Each row of a before or after table is a point. The points were changed in one or more steps. Then noise was added and the rows were shuffled. The steps act on how far a point lies along the listed directions, d1 being the first. What was done? A step turns or swaps two directions, mirrors them in a line or flattens them onto one, adds a multiple of one to another, or multiplies one. Angles are multiples of 10 degrees, from the lower direction toward the higher: turns from -170 to 170, lines from 10 to 170 but not 90. Use the fewest steps. Two steps may share a direction if one is a turn and the other turns, adds or multiplies; they go together, in the order done. Otherwise the lowest direction goes first.
In the rows, 128 means zero.

Directions:
(1): [201 150 124]
(2): [120 141  53]
(3): [149  56 113]
Before (8 x 3):
[[157 151 115]
 [134 114  97]
 [125 139 111]
 [103 169 140]
 [135 148 122]
 [106 110 123]
 [132 113 167]
 [142 143 132]]
After (8 x 3):
[[146 109 246]
 [123  81 127]
 [108 121 138]
 [108 121 103]
 [156 131 114]
 [118 132  72]
 [ 88 138  93]
 [124 160  53]]
Steps: turn d1 and d3 by -140 degrees; multiply d2 by 3

Directions:
(1): [106 147 138 164  84  80  33 133]
(2): [178 124 135 103 115 153 105 233]
Before (14 x 8):
[[147 119 117 123 133 127 140 135]
 [131 136 146 144 105 117  72 173]
 [116 112 122 126 135 140 146 101]
 [116 131 136 144 109 123  94 148]
 [110 162 140 173  87  68   9 149]
 [139 131 136  98 126 131 125 165]
 [120 152 131 139 123 103 106 107]
 [132 132 138 153  95  96  68 128]
 [160 117 117 119 105 142 130 169]
 [138 129 131 103 120 152 130 159]
 [127 146 139 154  79  84   7 167]
 [144 113 135 103 137 142 122 152]
 [111 117 142 144 135 124 142  74]
 [ 85 140 131 159 111 108  79  81]]
After (14 x 8):
[[176 111 131 105 132 156 149 174]
 [109 129 125 114 133 142 153  96]
 [153 127 135 114 113 155  93 200]
 [118 112 132 114 148 131 140  97]
 [115 120 127 139 113 120  96 123]
 [153 145 132 114 126 129 120 164]
 [133 123 150 144 107 118  79 143]
 [198 120 126  83 158 180 172 231]
 [193 105 119  73 162 190 186 202]
 [150 115 135 107 154 166 178 156]
 [131 123 117 136 131 114 134 108]
 [129 115 110 127 126 140 173  96]
 [115 128 131 104 143 127 160 106]
 [134 116 129 118 136 155 152 157]]
Steps: turn d1 and d2 by 120 degrees

Directions:
(1): [130 197  91 212  96  73 110  82 104  99 110]
(2): [213 142 112 115  76 184 165 145  84  71 154]
(3): [ 90 188 137  28 139 118 122  98 101  77  87]
(4): [146  52 154 148 158  90  96 149 115  36  87]
Before (14 x 11):
[[174 126 104 188  88 138 127 135 117 126 142]
 [166 109  91 182  92 145 134 139 116 144 148]
 [147 119 115 160 107 162 119 139 159 219 180]
 [122 177  82 114  97 152 163 120 131 156 141]
 [177 114 100 153  98 149 156 141 117 124 163]
 [117 115 126 156 150 115 111 107 141 206 136]
 [124  45 166 117 144 166 137 150 175 169 152]
 [ 71  93 153  92 181 127 127 135 161 181 115]
 [106 133 133  87 154 129 121 114 166 185 127]
 [119 178 125  81 110 159 149 126 161 185 160]
 [159 104 142 112 118 141 134 126  94  65 129]
 [ 80 140 125 157 135  76 100 110 127 132 107]
 [139  47 167 183 149 136 114 188 156 166 143]
 [ 94 133 123 129 151 159 123 156 186 247 164]]
After (14 x 11):
[[182  84  96 191  92 152 134 153 118 138 154]
 [122 142 141  65 127 162 144 142 162 165 152]
 [ 96 128 139  84 161 123 115 114 170 186 123]
 [194 100 101 160  94 158 160 150 115 119 169]
 [112  89 135 160 164 110 103 115 151 208 132]
 [133 130 102  92 114 159 158 142 129 126 132]
 [ 70 124 134 150 150  69  93 114 135 131  99]
 [157  78 125 167 119 165 117 157 166 212 180]
 [164 139 127 118  99 147 144 113  85  72 136]
 [118  86 144 150 125 161 142 133 178 203 165]
 [ 89  98 135 134 168 153 115 169 199 249 161]
 [ 52 119 143 103 178 115 124 120 167 205 116]
 [189  99 109 192  89 147 129 150 117 116 146]
 [137  80 147 223 129 132 118 172 161 205 159]]
Steps: flatten d1 and d4 onto the line at 40 degrees; multiply d2 by 1.3; multiply d3 by 1.3

Directions:
(1): [ 72 122  76  79  93 105 160  91  98  96 185 133  88  67 201 135 105 205]
(2): [190 137 215 142 113 156 129 152  78 104 170 129  56 201 144 173 106 186]
(3): [ 80 144 130  87  54 128 160 116 154 212 191  73 125 211 131 114 120  81]
(4): [194 160  46 110 151  84 103 177 147  86 164  18 130 136 112 161 130 133]
Before (13 x 18):
[[178 137 114 125 125 150 143 149 103 108 176 116  82 124 134 173 115 162]
 [126 143 157 134 142 138 121 119 109  84 120 164 119 109 131 135 113 143]
 [162 150 120 134 153 101 152 142  68  26 171 126  77  88 177 158 113 223]
 [155 138 142 135 146 139 124 145 119 139  96 138 131 100 136 135 148 144]
 [162 127 126 138 114 126  94 161 166 136  85 128 165 138  77 115 152  93]
 [165 115 171 171 191 163  97 121 151 134   7 227 174 102  78 117 158 101]
 [160 101 107 175 194 128  93 122 121  39  91 133 144  79 137 132 117 176]
 [159 108  65 111 168 106  98 130 130  55 121  82 156  94 122 131 114 158]
 [130  98 167 199 203 168 119 134 103 126  46 221 173  81  85 101 158  87]
 [ 49  91 175 171 109 167 170  50 130 143  85 236 134  78 154  96 121 149]
 [ 96 113 138 139 131 114 134  96 109  94 133 181  65  56 176 144 117 188]
 [ 78 124  85 128 174 121 110  94 158 129  70 124 197  72 118  89 167  80]
 [ 68 123 128 132  99 140 149 127 140 173 118 163 155 156 116  91 114  77]]
After (13 x 18):
[[ 84 132  85 149 166 103 147 113 151 120  76 155 196  57 112  77 154  78]
 [132 128  87 137 138 148 138 133 155 163 116 132 156 105  93 124 142  74]
 [ 79 109  95 150 159 101 118  96 156 119  83 176 131  28 136 113 141 119]
 [118  91 146 172 163 147 112  95 120  79  91 167 142  97 145 115 115 162]
 [149 136 150 134 139 142 127 141 117 145 100 144 126 104 138 136 146 146]
 [124 137 122 127 107 129 142 153 106 112 158 132 106 157 139 135  98 146]
 [203 123 221 157 162 173 113 129  85  86  80 224  81 135 132 167 125 203]
 [111 105 127 173 149 140 144  88 126  79  91 187 126  57 149 126 122 179]
 [174 129 175 126  81 140 112 158 116 114 139 139  94 169 121 146 127 164]
 [112  96 118 107 127 133 124  98 118  98 132 124 141 120 140 115 106 154]
 [168 107 206 187 180 175 131 143  43  78 114 214  90 109 134 149 128 182]
 [117 140 142 139 151 134 116 117 129  97  99 163 146  99 115 120 122 112]
 [115 130 162 108 127 141 137  95  71  75 166 130  74 121 194 152 119 213]]
Steps: mirror d1 and d2 in the line at 150 degrees; flatten d3 and d4 onto the line at 30 degrees

Directions:
(1): [207 154 106 115 109 210 102 169 140  77  70  77 170 110  96 135 152 123
 102  93 162 193 219  92]
(2): [171 116 146 123 140  78 175  53 127 131 130 120  60  26 130 120 200 167
 101  95 201  95 138  70]
Before (9 x 24):
[[244 170 119 109  93 233 127 170 147  50  67  54 157  80  83 125 167 137
   99  80 190 196 235  78]
 [151 102 112 118 144  77 166  59 133 117 150 134  80  49 118 138 206 147
  124  91 175  89 144 104]
 [221 126 131 136 123 155 143 117 141  78  75 100 131  52  86 128 181 159
   97  63 199 141 208  66]
 [ 84 119  80 117 119 154  88 183 138 124 139 146 200 192 144 119  81  93
  160 136  96 179 128 176]
 [141 114 128 115 153  89 168  48 111 146 133 133  66  35 112 137 172 160
   99 125 177  99  98  79]
 [ 89 121 114 120 142 144  89 173 138 148 131 155 167 168 120 138 100 104
  158 127  52 139 106 185]
 [198 147 138 106 123 178 113 151 135 100  76  89 173  97 107 141 142 131
  109 115 154 165 161  98]
 [105  92 154 128 155  84 191  78 152 153 144 140  98  76 130 125 130 152
  143 125 166  71 114 119]
 [168 138 106 127 117 205  84 197 140  86  73 108 204 191 113 157  80  89
  133 138 111 207 208 121]]
After (9 x 24):
[[ 82  93 150 132 151  97 175 106 152 156 149 146 126 120 130 127  98 135
  154 143 134  82 103 144]
 [108 104 102 124 140 101 136 112 132 121 160 143 123 125 121 142 151 120
  147 122 119 105 123 152]
 [218 176 113 112  90 246 109 199 147  55  70  60 184 126  86 128 133 123
  114  95 156 205 222 107]
 [196 136 114 124 119 188 104 164 140  85  68  98 174 137 112 155 120 105
  118 120 151 195 221  88]
 [183 132 120 139 115 177 111 167 139  83  81 113 175 130  91 131 125 132
  118  93 141 161 188 113]
 [186 149 136 109 122 186 106 164 137  99  75  89 182 113 109 142 130 125
  114 120 141 167 155 110]
 [ 97 121 116 120 146 116 134  99 111 151 138 148 113 114 113 140 118 130
  124 156 119 113  80 127]
 [123 114  94 109 126 131 119 137 137 118 133 136 160 117 141 115 135 120
  136 111 148 163 148 130]
 [124 116 121 115 145 120 117 134 139 145 127 144 127 101 114 134 146 124
  138 104  97 127 122 147]]
Steps: flatten d1 and d2 onto the line at 170 degrees
